Every row gives one point. The window is the flat piece filled in between its corners: a triangle in 3 columns, a solid with four corners in 4, and so on. A path goes straight from each point to the next, and from the last back to the first. After which points does the path pass through the window?

Window (4 x 4)
[[ 19   8  33  -1]
 [-35 -26  19 -40]
 [ 15  44 -54   1]
 [ 36  -3 -13 -11]]
Path:
(1): [ 17  42 -33 -42]
(2): [ 32  31 -31 -25]
(3): [  7  16 -11  14]
(4): [ 12  14 -14  35]
(5): [ 17  26  -5 -16]
(6): [ 49  24 -22 -44]
(7): [ 42  25 -11  44]
(8): [  5 -11  32  23]
(9): [ 26  20  24 -20]
(10): [  0  20  21 -60]
(11): [-14  -1   1   0]
(12): [  0  23 -53   8]
Through the window after points: 2, 4, 8

Window (8 x 8)
[[ 12   1 -19  -5   5 -15   0  -5]
 [-27 -36  -4  -9  36  10 -46  -7]
 [-32   3  20  19 -32 -26   3  21]
 [ 17 -10  11 -10  31  43 -10 -10]
 [-10   3  -3 -23  49  14 -60  12]
 [  5  -2  -9  -5 -16  46 -21 -19]
 [-54  12  28 -11 -40 -27  10  -9]
 [ 15   0   4  13  21  -3 -43 -33]]
Path:
(1): [ 10 -24  14 -16   8  -7 -17   6]
(2): [  4 -26   6  -7 -11  -1 -11  -9]
(3): [-13  36  -9  18   4   8 -14 -30]
(4): [-31  12  15   8  31  43   3  -5]
(5): [  6 -18   6  -5 -24  -9 -15  -9]
(6): [  6 -10   9 -18  19  -2 -25  -5]
(7): [-22  -3 -27  15  25  36 -16  -3]
(8): [-20  10  -7  18  33  12  -7 -10]
(9): [ 10 -24  -4 -32  -4  16 -44 -15]
(10): [-33   8  35 -26 -40 -23 -10 -14]
(11): [-41   2   1   8  -1  -7   4  -2]
(12): [-24  20   3  10  18  57  -7 -26]
Through the window after points: 6, 10, 12

Window (9 x 9)
[[ 33  55  12 -26   2  13  -6 -39   0]
 [  5 -12   9  10  36  44  11 -13 -30]
 [ 38 -25  36 -10  16  19   2  -8  -5]
 [-55 -30   5 -19  30   5  12  33  26]
 [ 18  -9 -18  -1  30  13  17   3  24]
 [-28   3   4   6  -2  26  12 -36  35]
 [ -3  20  18   8   0  36  -6  -1   9]
 [ 39 -12  12 -15   9 -26  10  31 -50]
 [  8  11   0 -60 -29  -6   7  32 -15]]
Path:
(1): [ 23   2   6 -12   8   1 -15   9 -25]
(2): [ 10  23   6 -24   5  12 -16 -17   1]
(3): [ 33  18   3  -4  15  15  35 -14   7]
(4): [ 43  40  51 -23  15  12  34 -35   7]
(5): [ -1  20  -7 -19   6  12 -13  -9   2]
(6): [ -3  -3  -8 -32   0  15 -15   6  -8]
(7): [ 13  -4  24 -10  14   0  48  23  11]
(8): [ 24  13  21   0   6  25  27 -18  12]
(9): [ 30   9  17 -32  12   4 -27 -13 -17]
(10): [  0 -16  -3  -5  12  32 -17  -4  29]
(11): [-18   6  32  11   5  12  39  12 -15]
(12): [ -3  25  33  -2  14 -32  52  14  11]
(13): [ 13 -17 -22 -18  14  39 -11  -2   3]
(14): [ -4  -5  -8  -6  -3  17 -23  -4  12]
(15): [ -6  11   6 -12  27  14  25   3   1]
(16): [ 25   1  16 -17   7 -12  35   7 -18]
Through the window after points: 2, 4, 6, 8, 12, 16

Window (11 x 11)
[[-24  15 -15 -22  33 -23  26   0  13   6 -34]
 [-20 -23  34 -13  -5  24 -43 -32 -30 -26   8]
 [  9  34  10 -44  41 -31  24  -2  12 -10   0]
 [ -5   5  22 -10  21 -15  -6  22  57  -2 -23]
 [ -4 -20  29  10 -18 -14 -43 -17 -31  11  18]
 [  3  -9   1  12   8 -25  14 -19  56 -20  -6]
 [-33 -35  40  10 -11  16 -14 -12  -5   4  42]
 [  1 -22  17  -4 -41  38 -28 -16 -10   8  24]
 [ 14 -19  11   8  41   5  -3 -12  32  13  -4]
 [ -5  14  23 -50  32 -37  29 -27  35  17 -36]
 [ 13 -46  17  -7   7 -11  13  13  23 -10 -10]]
Path:
(1): [-10 -28  -6 -15   0 -12 -20  -7  15 -22   5]
(2): [  5 -27  60  18  11   4  37   2  23  20   2]
(3): [24 -7 50 13 10 18 19  2 -6 -6 -3]
(4): [-30 -32   5 -21 -14   2 -34 -21   5  -4  19]
(5): [  2 -26  -8 -48   3  -9 -42 -17  16  -8   4]
(6): [  4 -21  35  19  -5   2  17   4   2   3   1]
(7): [  2  37  35   6  21  22  23 -29  24 -16  -8]
(8): [-11 -41   6 -22   1 -14 -13   1  14   6   3]
Through the window after points: 1, 3, 5
